Each wall is flat, endless, passes through zero and stands at right angles to its row. A trip goes straight from one point to another. List the walls that it crosses, first one first.

Walls:
(1): [-0.76 -0.47]
(2): [-0.34  0.63]
(3): [-0.39  0.23]
(4): [ 0.53 -0.40]
(5): [0.14 0.58]
Trips:
[0.04 0.34] to [ 0.09 -0.10] -> 3, 4, 2, 5
[-0.36 -0.36] to [0.48 0.67] -> 2, 5, 1, 3

Walls:
(1): [-0.58  0.07  0.02 -0.43]
(2): [-0.47 -0.92  0.16 -0.06]
(3): [ 0.22 -0.06  0.02 -0.14]
(4): [0.24 0.63 0.33 0.62]
(5): [ 0.26 -0.44  0.09 -0.16]
Trips:
[-0.11  0.93  0.16  0.41] to [-0.87 -0.68 -0.01  0.02] -> 1, 2, 4, 5
[ 0.37 -0.40  0.54  0.27] to [ 0.03 -0.15 -0.44 -0.38] -> 4, 1
[-0.52  0.69  0.29  0.31] to [ 0.00  0.13 -0.07  0.17] -> 1
[-0.62 -0.58 -0.10 -0.17] to [ 0.30 -0.16  0.48 -0.14] -> 3, 1, 4
[-0.07  0.64 -0.87 -0.96] to [ 0.10  0.12 -0.70 -0.39] -> none
[ 0.36  0.05  0.06 -0.41] to [ 0.50 -0.29 -0.04 -0.41] -> 2
[-0.18  0.13  0.08  0.68] to [-0.35  0.27  0.58 -0.48] -> 1, 2, 4
[ 0.58 -0.50 -0.20  0.33] to [-0.61 -0.39 -0.40 -0.39] -> 1, 3
[ 0.24 -0.43 -0.49  1.09] to [ 0.49 -0.39  0.54 -0.01] -> 3
[1.16 0.08 0.35 0.12] to [ 0.28  0.24 -0.09 -0.02] -> 5

Walls:
(1): [ 0.13 -0.22  0.42 -0.31 -0.16  0.10 -0.01  0.33]
(2): [-0.36  0.48  0.41 -0.94 -0.24  0.04  0.10 -0.21]
(3): [ 0.23 -0.35 -0.07  0.04  0.22  0.78 -0.47  0.24]
(4): [ 0.17  0.43  0.24 -0.11 -0.04  0.07 -0.20  0.07]
(5): [ 0.03  0.18 -0.44 -0.28  0.42 -0.22 -0.28 -0.17]
(6): [ 0.38  1.14 -0.80  0.59 -0.06 -0.09  0.18 -0.21]
Trips:
[ 0.49  0.01 -0.55  0.42  0.86  0.77  0.37 -0.82] to [ 0.32  0.43 -0.39 -0.54  0.22 -0.77  0.22 -0.54] -> 3, 2, 4
[ 0.88 -0.47  0.82  0.28  0.99  0.76  0.56  0.19] to [-0.72  0.27 -0.22  0.43 -0.26 -0.07  0.66 -0.31] -> 4, 1, 6, 3, 2
[-0.63  0.27  0.42  0.26  0.58  0.26 -0.19 -0.29] to [ 0.24 -0.26  0.43 -0.18  0.10  0.33  0.11  0.15] -> 5, 1
[-0.05 -0.29 -0.15 -0.25  0.00 -0.54  0.38 -0.69] to [-0.03 -0.14 -0.10  0.27 -0.35 -0.60  0.29  0.12] -> 6, 2, 5

Walls:
(1): [ 0.41 -0.45  0.86 -0.13  0.11 -0.44 -0.11 -0.43  0.06  0.54  0.34]
(2): [-0.68  0.31  0.51  0.40 -0.27 -0.47 -0.09 -0.02  0.07  0.35  0.00]
(3): [ 0.32  0.20 -0.05 -0.55 -0.57 -0.25  0.12  0.78 -0.35 -0.41 -0.03]
Trips:
[-0.03  0.05  0.14  0.56 -0.06 -0.46 -0.30 -0.07  0.44 -0.29 -0.57] to [ 0.10  0.47 -0.05  0.82 -0.14 -0.52  0.26 -0.06 -0.18  0.26  0.20] -> 1
[ 0.01 -0.54  0.18 -0.71 -0.32  0.70 -0.46  0.20  0.36  0.09  0.33] to [ 0.04  0.13 -0.77 -0.37 -0.49  0.08  0.97  0.11  0.03  0.06 -0.56] -> 1
[-0.01 -0.94 -0.49  0.15  0.71 -0.69  0.08 -0.17  0.25 -0.96 -0.06] to [-0.10  0.14 -0.51  0.22 -0.34  0.03  0.17 -0.02 -0.13 -0.31 -0.59] -> 3
[-0.31 -0.54 -0.86 -0.11  0.14  0.30 -0.01 -0.35 -0.18  0.13 -1.02] to [-0.25  0.17  0.96 -0.13 -0.18 -0.54  0.71  0.02  0.22 -0.20  0.51] -> 2, 1, 3
[-0.02 -0.61  0.46 -1.21 -0.11  0.11  0.05  0.42  0.55  0.24 -0.65] to [ 0.16 -0.59  0.44  0.29  0.40  0.88  0.33 -0.72 -0.63 -0.19 -0.26] -> 3
[-0.11 -0.17 -0.11 -0.07  0.20  0.09  0.66  0.05 -0.01  0.21 -0.26] to [ 0.18 -0.36  0.52 -0.19  0.70 -0.63  0.17  1.15  0.70 -0.66 -0.17] -> 3, 1
[-0.65 -0.24  0.81 -0.04 -0.57 -0.58 -0.16 -0.18 -0.19  0.94  0.32] to [ 0.15  0.02  0.01 -0.62  0.41  0.11  0.09  0.46  0.23 -0.04 -1.00] -> 3, 2, 1

Walls:
(1): [ 0.24 -0.14 -0.36 -0.53  0.95  0.12 -1.68  0.77  0.04  0.18 -0.58  0.22
  0.04 -1.24]
(2): [ 0.41  0.18 -0.27 -0.16 -0.32  0.51 -0.70 -0.09  0.04 -0.64 -0.26  0.18
 -0.37  0.02]
(3): [ 0.11 -0.04 -0.82 -0.15 -0.37  0.61  0.31  0.95 -0.21 -0.64 -0.14  0.18
  0.39  0.96]
(4): [-0.16 -0.04  0.03 -0.46 -0.13 -0.41 -0.19 -0.23  0.29 -0.10  0.30 -1.00
  0.47 -0.60]
(5): [-0.29 -0.01  0.67 -0.08  0.59 -0.21 -0.29  0.04  0.51  0.41  0.33  0.61
 -0.05 -0.07]
(6): [-0.77  0.03  0.30  0.33  0.55 -0.58  0.70  0.14  0.31 -0.21 -0.06  0.01
  0.25 -0.08]
(7): [-1.17  0.15 -0.56 -0.19  0.17  0.40 -0.21  0.00  0.31 -0.28  0.26  0.48
 -0.80 -0.10]
(8): [-0.28  0.01  0.43 -0.12  0.11  0.21  0.18  0.26 -0.19  0.35 -0.82 -0.52
  0.70 -0.11]
Trips:
[-0.36  0.35 -0.48 -0.85 -0.12 -0.11 -0.49 -0.36 -0.20 -0.24 -0.26  0.75
  0.27 -0.32] to [-0.50  0.57 -0.08  0.24  0.11  0.24  0.33 -0.53  0.09  0.41 -0.06 -0.07
  0.32  0.22] -> 3, 8, 6, 1, 2, 4
[-0.34  0.36  0.40 -0.18  0.15 -0.48 -0.49 -0.71  0.06  0.01  0.26 -0.40
 -0.34 -0.35] to [ 0.11  0.59  0.32  0.31  0.92  0.10 -0.47  0.79 -0.19 -0.22  0.07  0.70
 -0.32  0.26] -> 2, 4, 3
[-0.36 -0.52  0.51 -0.15 -0.74 -0.80  0.23 -0.26 -0.30 -0.29 -0.16 -0.98
 -0.38  0.06] to [-0.21  0.40  0.29  0.60  0.02  0.28  1.13 -0.27  0.37 -0.80  0.44 -0.62
 -0.24 -0.29] -> 8, 7
[ 0.39  0.13  0.55 -0.36 -0.61 -0.13 -0.41 -0.03  0.12  0.58 -0.18 -0.36
 -0.38 -0.29] to [ 0.50 -0.02  0.57 -0.39 -0.03 -0.15 -0.06  0.52  0.10  0.23  0.34  0.04
  0.57  0.33] -> 2, 3
[ 0.42 -0.05 -0.12 -0.10  0.25 -0.40 -0.84  0.52  0.50 -0.11  0.15  0.11
  0.70  0.72] to [ 0.45 -0.07 -0.70 -0.33  0.12  0.67 -0.53  0.09  0.20  0.13  0.47  0.43
  0.58  0.06] -> 4, 7
[ 0.61 -0.43 -0.04 -0.19  0.87 -0.08  0.40 -0.24  0.17 -0.49 -0.50  0.27
 -0.21  0.72] to [ 0.16  0.20 -0.13 -0.47  0.13 -0.38 -0.58 -0.27  0.03  0.47  0.43 -0.19
 -0.83  0.06] -> 6, 1, 3, 7, 4
[-0.24 -0.25 -0.29 -0.16  0.59  0.03  0.07  0.24 -0.41 -0.05 -0.02 -0.16
 -0.09 -0.42] to [-0.22 -0.35  0.00  0.37 -0.09 -0.11 -0.24 -0.43 -0.49  0.05 -0.28 -0.47
 -1.42 -0.76] -> 8, 2, 6

Walls:
(1): [-0.12 -0.39  0.59 -0.33  0.47 -0.08 -0.42  0.88  0.16 -0.39  0.25 -0.49
  0.41  0.82 -0.12 -0.23 -0.51  0.16  0.20 -0.71]
(2): [ 0.47  0.03  0.48  0.29  0.14 -0.01 -0.73 -0.22 -0.17 -0.17  0.55  0.20
 -0.14  0.57  0.14 -0.37  0.79 -0.37  0.38  0.20]
(3): [-0.42 -0.38  0.89  0.30 -0.26  0.05 -0.12  0.07 -0.93  0.10  0.07  0.19
  0.49  0.08 -1.09 -0.21 -0.03 -0.04  0.64  0.14]
(4): [-0.04 -0.47  0.01  0.09  0.54  0.62  0.25 -0.33  0.91 -0.52  0.01  0.17
 -0.25  0.08 -0.28 -0.44 -0.18  0.14 -0.33  0.32]
(5): [ 0.14 -0.17 -0.25  0.39  0.03  0.25  0.23 -0.59  0.33 -0.13 -0.30 -0.39
 -0.07 -0.34 -0.33  0.18  0.14  0.04  0.07 -0.50]
Trips:
[ 0.01 -0.57  0.31  0.05 -0.01  0.38  1.09 -0.15  0.08 -0.44  0.48  0.02
  0.58  0.15 -0.41 -0.74 -0.31 -0.09  0.27 -0.60] to [-0.26  0.17 -0.33  0.71  0.09 -0.09 -0.48 -0.20 -0.18 -0.41 -0.18  0.13
  0.38  0.77 -0.15 -0.51 -0.13 -0.01 -0.03  0.25] -> 2, 5
[-0.23 -0.22  0.14 -0.32  0.56 -0.15 -0.24  0.29  0.08 -0.54  0.54  0.83
 -0.17 -0.07  0.36 -0.66  0.02 -0.01 -0.13 -0.46] to [ 0.26 -0.73 -0.22 -0.49  0.25 -0.72  0.21  0.57  0.52  0.36 -0.39  0.36
 -0.58  0.01  0.45  0.21  0.33  0.17  0.02  0.01] -> 2
[ 0.34  0.47  0.34  0.17  0.70 -0.40 -0.54  0.06  0.47 -0.14  0.20  0.03
  0.12 -0.32  0.08  0.50 -0.04  0.45 -0.43  0.74] to [ 0.62 -0.34  0.38  0.17 -0.29 -0.64 -0.07  0.52 -0.09  0.03  0.67 -0.45
 -0.52  0.10 -0.72 -0.40  0.31 -0.34  0.03 -0.64] -> 1, 4, 3, 5
[-0.57  0.79 -0.13 -0.99 -0.15  0.43  0.58  1.01  0.48  0.29  0.46  0.40
 -0.08  0.12  0.27  0.78 -0.39  0.01 -0.98  0.62] to [-0.66  0.63  0.51 -1.00 -0.16  0.89  0.12 -0.68  0.46 -0.32  0.52  0.66
 -0.92  0.56 -0.76 -0.04  0.35 -0.33  0.54  0.73] -> 2, 3
[-0.09 -0.18 -0.30  0.56  0.31 -0.63  0.04 -0.09 -0.50 -0.12 -0.06  0.44
 -0.55  0.32  0.22 -0.75  0.16 -0.04  0.55 -0.03] to [ 0.41  0.18 -0.02  0.30  0.42  0.28  0.54  0.16  0.02 -0.55 -0.42  0.57
  0.19  0.03  0.42 -0.18 -0.33  0.12  0.14  0.14] -> 4, 3, 2
[ 0.25 -0.08 -0.23 -0.13  0.06  0.52  0.14 -0.43  0.84 -0.05  0.32 -0.05
 -0.33  0.55 -0.53  0.10  0.00  0.33  0.47  0.18] to [-0.17 -0.29 -0.43 -0.36  0.28 -0.04 -0.56 -0.13 -0.61  0.68  0.34  0.25
 -0.26  0.09  0.58  0.51  0.62 -0.35 -0.52  0.55] -> 1, 5, 4

Walls:
(1): [-0.62  0.14 -0.09 -0.10  0.18 -0.39 -0.64 -0.44 -0.38  0.01  0.00  0.73
  0.30 -0.32 -0.28 -0.08  0.08 -0.20 -0.46 -0.43 -0.11 -0.67 -0.67  0.54
 -0.01 -0.90 -0.77 -0.06 -0.18  0.09 -0.30 -0.48  0.59 -0.72  0.43 -0.33
  0.14  0.60  0.12  0.22 -0.13 -0.01 -0.24 -0.36  0.06 -0.27  0.43  0.15]
(2): [-0.14  0.53 -0.78  0.11 -0.52 -0.94  0.35  0.53 -1.07  0.97 -0.40  0.10
 -0.12  0.21  0.05  0.19 -0.25  0.29  0.22  0.08 -0.40 -0.14 -0.54  0.41
 -0.66 -0.20 -1.25 -1.08  0.54 -0.01 -0.09  0.03 -0.06  0.35 -0.21 -0.22
 -0.37  0.15  0.23 -0.10 -0.17  0.32  0.09  0.64  0.17 -0.17  0.09  0.66]
(3): [-0.20  0.01 -0.04 -0.36  0.48  0.05  0.21  0.00 -0.09 -0.03  0.29  0.17
  0.91  0.31  0.21 -0.96 -0.53 -0.95 -0.59 -0.77 -0.29 -0.46  0.06  0.15
 -0.38  0.27  0.57  0.40 -0.14  0.61  0.55  0.03  0.12  0.57  0.12  0.57
 -0.52  0.68  0.16 -0.45  0.04 -0.49  0.24  0.53  0.15 -0.45  0.01  0.26]
(4): [-0.17  0.20  0.23 -0.46 -0.15 -0.67  0.09 -0.15 -0.36 -0.05  0.68 -0.36
 -0.19 -0.97  0.27 -0.25 -0.54 -0.38 -0.43  0.00  0.20 -0.61 -0.31 -0.18
 -0.15 -0.32  0.47 -0.38  0.49  0.14  0.75 -0.15 -0.41  0.29  0.02  0.67
 -0.43  0.51  0.04  0.12 -0.44  0.65  0.38 -0.19  0.34 -0.42  0.19 -0.66]
(5): [ 0.31  0.21  0.17 -0.07 -0.10  0.00 -0.23 -0.25  0.57 -0.04 -0.94  0.26
 -0.05 -0.01 -0.22  0.24 -0.17  0.27  0.48  0.09 -0.50 -0.44 -0.23  0.30
 -0.26 -0.52  0.04 -0.81 -0.38 -0.17 -0.25 -0.01  0.14 -0.23 -0.31 -0.24
  0.17  0.28  0.19  0.13  0.56  0.27 -0.32 -0.41 -0.20 -0.44  0.61  0.81]
Trips:
[-0.10 -0.41 -0.09 -0.27  0.25 -0.11  0.17  0.44 -0.31 -0.47  0.57 -0.22
 -0.38  0.06 -0.39 -0.19  0.19  0.12  0.07 -0.38 -0.20  0.42  0.00  0.37
 -0.12  0.34 -0.70 -0.14  0.73 -0.60  0.34 -0.16 -0.03  0.18  0.36 -0.23
  0.41 -0.63 -0.82  0.45 -0.34 -0.11  0.09 -0.46 -0.04 -0.32 -0.76 -0.10] to [ 0.56  0.00  0.62  0.65  0.16  0.09  0.27 -0.04 -0.28 -0.58 -0.31  0.05
  0.10 -0.29  1.04 -0.69  0.21  0.20 -0.42 -0.31  0.00 -0.22 -0.26 -0.62
 -0.48  0.75 -0.19  0.19  0.30 -0.26 -0.51 -0.10  0.62 -0.08  0.61  0.29
  0.18  0.30  0.80 -0.05 -0.02  0.22  0.19  0.32 -0.17 -0.31 -0.28 -0.80] -> 4, 2, 3
[-0.25  0.25 -0.42  0.47 -0.72  0.30 -0.52  0.36  0.16  0.09 -0.68 -0.15
  0.23  0.34 -0.41 -0.29 -0.27 -0.05 -0.41 -0.33  0.16 -0.21 -0.32 -0.25
 -0.05  0.85  0.96  0.19 -0.33  0.61 -0.07  0.53 -0.77 -0.53 -0.42 -0.09
 -0.07 -0.13  0.26 -0.16 -0.08 -0.24  0.40  0.25 -0.20 -0.92  0.14 -0.90] to [-0.35 -0.16  0.33 -0.99 -1.15 -0.08 -0.09  0.42  0.04  0.57 -0.68 -0.31
 -1.01 -0.09  0.19 -0.12 -0.11 -0.07  0.52  0.35  0.43 -0.56 -0.54  0.34
 -0.29  0.40 -0.25  0.50 -0.44  0.01  0.01  0.57  0.53  0.35  0.06 -0.06
  0.19 -0.31 -0.06  0.77 -0.20 -0.10 -0.54  0.03 -0.05  0.27  0.12 -0.41] -> 3, 5, 2

Walls:
(1): [-0.01  0.27 -0.13  0.28 -0.28  0.00  0.24 -0.81 -0.39  0.33  0.01  0.27
  0.18 -0.17  0.19 -0.12 -0.36 -0.53  0.48  0.38  0.34 -0.22 -0.64 -0.01
  0.29 -0.02  0.17  0.21 -0.02 -0.19 -0.24  0.35 -0.02 -0.18  0.46 -0.19
 -0.35  0.19  0.39 -0.07 -0.25 -0.53  0.12  0.89  0.01  0.14  0.68 -0.01]
(2): [ 0.02  0.20  0.27  0.16  0.45 -0.25  0.06  0.42 -0.45 -0.50 -0.30  0.61
 -0.18 -0.05  0.57  0.18  0.21  0.07  0.32 -0.23 -0.19  0.05 -0.12 -0.16
  0.16 -0.16  0.45 -0.84  0.84 -0.32 -0.49 -0.02 -0.09 -0.75  0.66 -0.39
  0.69 -0.54 -0.43  0.03  0.26 -0.03  0.12  0.16  0.25 -0.33 -0.35 -0.38]
(3): [ 0.06 -0.48  0.63  0.66 -0.06 -0.16 -0.37 -0.08  0.16 -0.55  0.56  0.14
  0.40 -0.02  0.54 -0.25 -0.19  0.12  0.30  0.14  0.02  0.59 -0.68 -0.27
 -0.08 -0.38  0.17 -0.30 -0.11  0.25  0.15 -0.01 -0.25  0.41 -0.28 -0.76
 -0.42  0.48  0.23  0.08 -0.42 -0.34  0.53  0.25  0.79 -0.92 -0.40 -0.78]
(4): [ 0.09  0.33  0.48 -0.76  0.01  0.15 -0.34 -0.19  0.56  0.68 -0.08 -0.03
  0.19 -0.46  0.08  0.52  0.64 -0.22 -0.39 -0.05  0.03 -1.04 -0.16 -0.12
  0.79 -0.30 -0.46  0.08  0.09  0.01 -0.03 -0.20 -0.21  0.63 -0.18 -0.54
 -0.10  0.91  0.11 -0.17  0.43 -0.13 -0.17 -0.28 -0.57 -0.44 -0.75 -0.51]
(5): [ 0.22  0.02 -0.34  0.19 -0.14 -0.70  0.18  0.32 -0.23 -0.27 -0.01 -0.05
 -0.33  0.16  0.31  0.49  0.33  0.31 -0.75  0.06 -0.85  0.24 -0.53  0.40
 -0.81  0.56  0.88 -0.15  0.31 -0.81  0.32 -0.14  0.17 -0.26  0.63  0.06
 -0.28 -0.16  0.22 -0.25  0.01 -0.40  0.67  1.20  0.14 -0.63  0.16 -0.78]
(6): [ 0.11  0.07 -0.68  0.59 -0.54 -0.21 -0.21 -0.11  0.11  0.75  0.10 -0.59
 -0.01  0.04  0.00 -0.15  0.39  0.78 -0.43 -0.15  0.01  0.57 -0.06 -0.48
 -0.78  0.36  0.11  0.62 -0.35 -0.53  0.30 -0.44  0.23  0.44 -0.27  0.15
 -0.48 -0.29  0.06 -0.10  0.35 -0.41 -0.21  0.86  0.20 -0.38  0.73  0.42]
Trips:
[ 0.27  0.26 -0.70  0.00  0.08 -0.42  0.20  0.40  0.14  0.22 -0.29 -0.47
  0.09  0.58 -0.81  0.13  0.22 -0.42 -0.61  0.07 -0.32  0.34 -1.00 -0.67
 -0.59  0.26 -0.56  0.21  0.17 -0.57  0.09 -0.36 -0.93 -0.67 -0.31  0.36
  0.63  0.08 -0.66  0.06 -0.37  1.06 -0.25 -0.40 -0.03  0.23  0.42  0.04] to [ 0.49  0.89 -0.32  0.22  0.66  0.10  0.20  0.26  0.22  0.20  0.22  1.08
  0.32 -0.60 -0.20  0.55 -0.24 -0.34 -0.81  0.52 -0.06 -0.68 -0.25  0.03
  0.56 -0.13  0.45 -0.36  0.00 -0.37 -0.26  0.38  0.14 -0.47  0.47  0.43
  0.28  0.19  0.03  0.28 -0.12  0.33 -0.09 -0.05  0.48  0.33 -0.53  0.51] -> 2, 6, 4, 1
[-0.20  0.10  0.35 -1.05 -0.13 -0.15 -0.35  0.58 -0.69  0.25  0.16  0.28
  0.45 -0.09  0.13 -0.10 -0.51  0.40  0.48  0.07  0.32 -0.27  0.06  0.46
 -0.70 -0.53  0.46 -0.27  0.02  1.38 -0.18  0.25  0.77  0.69 -0.18  0.31
 -0.26 -1.11  0.72 -0.54 -0.25 -0.06  0.28  0.10 -0.18  0.10 -0.19  0.72] to [ 0.07  0.25  1.08 -0.05  0.05  0.71 -0.64  0.27 -0.64  0.25  0.15  0.14
 -0.43 -0.25  0.07  0.16  0.15 -0.06  0.79  0.22 -0.50  0.21  0.39  0.74
 -0.51  0.30  0.79 -0.12  0.00  0.24 -0.43  0.63 -0.62  0.56  0.48 -0.67
 -0.26 -0.05 -0.45  0.11 -0.76 -0.07 -0.19  0.58 -0.08  0.56  1.20  0.17] -> 1, 2, 3, 5
[-0.37 -0.35  0.70 -0.43  0.41 -0.55  0.03  0.04  0.39  0.07 -0.27 -0.75
 -0.16 -0.23  0.40  0.66  0.22  0.27  0.32 -0.60 -0.30 -0.66  0.33  0.71
 -0.30 -0.15 -0.64  0.62  0.51 -0.34  0.47 -0.52  0.19  0.26 -0.04  0.36
  0.27 -0.29 -0.47 -0.42  0.50 -0.38 -0.59 -0.17  0.11 -0.09 -0.17  0.04] to [-0.84 -0.01  0.43  0.14 -0.13 -0.54  0.17 -0.21 -0.42  0.13 -0.45 -0.27
 -0.20 -0.83 -0.62  0.19  0.68  0.25 -0.35 -0.02 -0.13  0.24  0.25 -0.36
  0.10  0.41 -0.03 -0.30  0.38  0.17 -0.07  0.11 -0.05 -0.28  0.45 -0.10
  0.24  0.43  0.47 -0.38  0.57  0.36 -0.02  0.27  0.06  0.87 -0.38  0.25] -> 6
[-0.18 -0.41 -0.19 -0.19 -0.11  0.48 -0.20  0.48 -0.06 -0.60 -1.15  0.56
 -0.26  0.59  0.52 -0.21 -0.59 -0.20 -0.74  0.43 -0.53 -0.71  0.29  0.08
  0.32 -0.45  0.39  0.28  0.25  0.36 -0.27  0.40 -1.32 -0.12 -0.20  0.38
  0.25  0.19  0.07  0.79 -0.40  0.29 -0.08 -0.23  0.25  0.92  0.45 -0.32] to [ 0.78  0.04 -0.27 -0.03  0.13 -0.26  0.31  1.08 -0.42 -0.49  0.83 -0.21
 -0.05 -0.24 -0.40  0.19  0.20  0.33  0.43 -0.33 -0.18  0.34  0.00  0.00
 -0.61  0.73 -0.37  0.10  0.07 -0.30 -0.58 -0.13  0.73  0.64 -0.22  0.36
  0.05 -0.16 -0.50 -0.56 -0.31 -0.69  0.33  0.05  0.25 -0.14  0.18 -0.08] -> 5, 6, 3
[ 0.10 -0.13  0.04 -0.58  0.31 -0.09 -0.21  0.33  0.10 -0.03 -0.29 -0.39
  0.41 -0.59  0.39 -0.12  0.80 -0.17 -0.34 -0.26  0.77 -0.17 -0.35 -0.10
 -0.16 -0.38 -0.25  0.60 -0.43  0.74 -0.76 -0.17 -0.46 -0.01 -0.10 -0.52
  0.11 -0.69  0.42  0.10  0.46  0.51  0.27 -0.37 -0.40 -0.08 -0.08  0.51] to [-0.23 -0.09 -0.42  0.49  0.19 -0.48  0.43  0.35 -0.78 -0.09 -0.62  0.07
  0.38 -0.23 -0.40  0.31  0.14 -0.05 -0.06  0.34 -0.15 -0.22 -0.83  0.46
  0.20  0.29 -0.15 -0.45  0.64 -0.35 -0.24  0.28  0.64 -0.37  0.57 -0.22
 -0.19  0.59  0.43 -0.13 -0.26 -0.29  0.09 -0.54 -0.55  0.14  0.23 -0.38] -> 2, 1, 5
